Every row gives one point. The last column is the point's height on a tilted bowl or saddle (a function of degree 2), plus a little noise. Along how many of its main directions does it bend up, bend down or stay straight?
In the rows, 128 means zero.

Points (15 x 4)
[[ 50 200 155 218]
 [ 82  87 163 161]
 [ 71 139 140 166]
 [160 178  51 163]
 [133  77 182 116]
 [164 112 119 123]
 [ 38  98 159 202]
 [174 143 152 108]
 [ 84 102 130 153]
 [144 148 115 135]
 [144 159 166 119]
 [176 122 101 132]
 [ 97  80 165 150]
 [117 107 112 135]
 [ 45 164 198 210]]
Directions: 2 up, 1 down, 0 straight

Points (23 x 5)
[[191  83  79 152  81]
 [100 106 150  92 115]
 [ 59 207 104  85 121]
 [173 130 139 134 107]
 [159  19 160  45   7]
 [140  99  90 138 117]
 [145  95 141 127 104]
 [154 139 163 135  99]
 [112 205  71 126 110]
 [ 90 176 163 125  91]
 [151  98  44 115 117]
 [198 187 108 116  99]
 [ 90 146 103 171 106]
 [149  77  99  74 107]
 [146 143 109 131 122]
 [171  84 169 123  84]
 [ 84 109 145 148  99]
 [ 32  88 150 109  95]
 [ 94 134 194  90  85]
 [ 35 167  85 138 137]
 [143  75 110 177  75]
 [ 84 100 153  95 109]
 [182 182 196 142  60]]
Directions: 0 up, 3 down, 1 straight

Points (27 x 5)
[[134  86 171 111  98]
 [113 177 169 176  98]
 [137  75 170 186  47]
 [109 203 165 178  83]
 [141  99  66 220  70]
 [149  93  88  99  91]
 [ 91 166 150 176 135]
 [117 123 139 144 129]
 [152 106 177 125  86]
 [166  90 200 128  54]
 [ 81 123 107 124 158]
 [111 155 219 193  67]
 [138 114  96 179 101]
 [ 80  92 163  81 136]
 [ 22 176  89  57 103]
 [153  84  94 163  71]
 [128  77 189 150  81]
 [102 165  71  75 118]
 [ 95 137 175 160 134]
 [114  86 189 121 113]
 [124 211 100 166 103]
 [130 191 138 133 103]
 [ 77 165 156 159 149]
 [193 137 132  77  75]
 [183 129 157 129  64]
 [ 89 147 166 189 128]
 [160 208 139  96  69]]
Directions: 0 up, 2 down, 2 straight

Points (38 x 7)
[[134 142 150 177 137 123 134]
 [150  75 112 106 116 170 186]
 [108 192 112 144 129  86 134]
 [172  88  79 116 141  96 164]
 [114 157 148 129 163  79 119]
 [ 99 105 148 108 105 148 166]
 [150 178  48 100  70 110 185]
 [154 167 107 131 165  93 117]
 [135 113 133 113 144 151 141]
 [ 88  95 169 149 137  82 164]
 [ 86 157 120 156 146 152 144]
 [176 108 155 103  96 115 170]
 [142 153  38 173 105  76 209]
 [155  91 171 183 180 139 179]
 [120 127  98 142 149 107 121]
 [173 130 123 160 139 120 142]
 [123  88 145  80  98 136 182]
 [205 183 186 137 169 121 138]
 [161 124 121   7 173  50 216]
 [166  94 134 161  85  93 192]
 [162 142 102 103 158 156 145]
 [115 177 143 184 103  87 152]
 [ 58 172 138 111 110 106 170]
 [129 118 152 110 142  87 134]
 [155 142 168 188 135  11 187]
 [197 142 115 122 120 137 156]
 [ 97 181 123  69 136 107 146]
 [164 114 141 188  85 166 220]
 [144 117  98  75 157 129 135]
 [127 224 157 102 122 108 140]
 [152 150 161 156 125 102 125]
 [140 151  99 141 151 167 150]
 [170 143  90 119 140 201 203]
 [ 96 190 138 149 112 155 169]
 [161 145 122 125 137 176 163]
 [106 122  95 118 112  81 141]
 [102 133 142 104 142 194 182]
 [143 134 181 113 159 112 138]]
Directions: 5 up, 0 down, 1 straight
